Each row is a point. Any point is a mix of the corners, with weights that add up to 1. It lies inside the corners' shape when no weight is negative. Is each point inside? If not, which corners have a negative weight?

Corners:
(1): [34 -1  7]
(2): [-2 32  0]
(3): [24  5 56]
(4): [-83 -28 -32]
Points:
[15  9 34] -> inside
[-72 -23 -26] -> inside
[12 -4  2] -> inside
[-33  19 -27] -> outside (3)
[ 5 15 23] -> inside
[-27 -10   9] -> inside
[22  3 34] -> inside
[-34 -13  -2] -> inside

Corners:
(1): [ 55 -43 -63 -24 -37  28]
(2): [ 34 -42 -45 -33  24   7]
(3): [-7 59 15  4 22 -1]
(4): [ 17  -8  21 -13  -6 -21]
(5): [-60  29  25  18  20  -9]
(6): [ 52 -57  -5   1 -11  57]
(7): [  7   3   5  48   7 -11]
Points:
[31 -8 -1  7 -7 15] -> outside (2, 5)
[-37  53  29  41   1 -33] -> outside (2, 6)
[ 35 -34 -20 -12  -3  21] -> inside
[ 22 -22 -23 -18   5  16] -> outside (7)
[ 45 -15 -26  -7  -5  13] -> outside (5)

Corners:
(1): [ 60  20   7  11  34   2  32 -13  68]
(2): [ 50  38   2 -15  30   2  17  15  57]
(3): [-39 -30  39   4  21  12  -5  13 -64]
(4): [-47 -25   8  23  21 -28  16  30 -47]
(5): [ 20  34 -17   2  21  20   9 -18  38]
(6): [-14   8  37  36 -31  -8  -8   0 -95]
(7): [-38 -28   9  46  36 -26 -22  38 -69]
(8): [ 13 -49 -11  22  13 -13  24  42 -80]
(9): [ 52   7 -15 -18  23 -12   6 -12  74]
(10): [38 16 12  3  9 25  3 14 95]
Points:
[20  5  1  4 20 -1 12 14  5] -> inside
[ 8  7 14  7 19  1  7  4  9] -> outside (8)
[29 21  9  0 18  2 10 12 26] -> inside
[24  1  1  6 23 -5 15 20  1] -> inside
[-12  -9  18  17  12  -6   6  13 -32] -> inside

Corners:
(1): [ 36  -8  26 -40 -58 -25  20 -72 -15  -8  -9]
(2): [-64 -28  -3  -9  38  13  11  25  11 -22   9]
(3): [ 11   8   6 -31 -35  13   1 -35 -43  36   7]
(4): [ 35 -32 -71 -23 -26 -31 -18 -76 -45  24 -88]
(5): [-40  34  18  30  50  -7  53  41  14   4  15]
(6): [ -1  24  52 -23   9  51  16 -33  10 -12  -8]
(7): [ 20  14  56  14  11  36  37 -20 -18 -26  45]
(8): [-10 -33 -31   7   8   6   1  49  28 -15 -30]
(9): [-30  20 -19  18  53   8   7  42  26 -37  19]
(10): [-20  -1   6  32  13 -14 -24  35  15 -20 -13]
(11): [ 19  -7  36   1 -27   1  21 -64  10  39  32]
(12): [ 56 -60 -37 -51   8 -38 -49  -7 -17  -3 -83]
Points:
[  1   6   8 -11  17  -1   6  -9 -19 -18 -13] -> outside (8, 11)
[-19 -13 -27  11  43  -5  -4  22  22  -8 -38] -> outside (1, 3, 7)
[ -6  -3   0  -9  12  -1   8   5  -1  -9 -15] -> outside (11)
[ -6 -20 -12  -9  -6  -9   1  -4   6   7 -25] -> outside (7, 9)
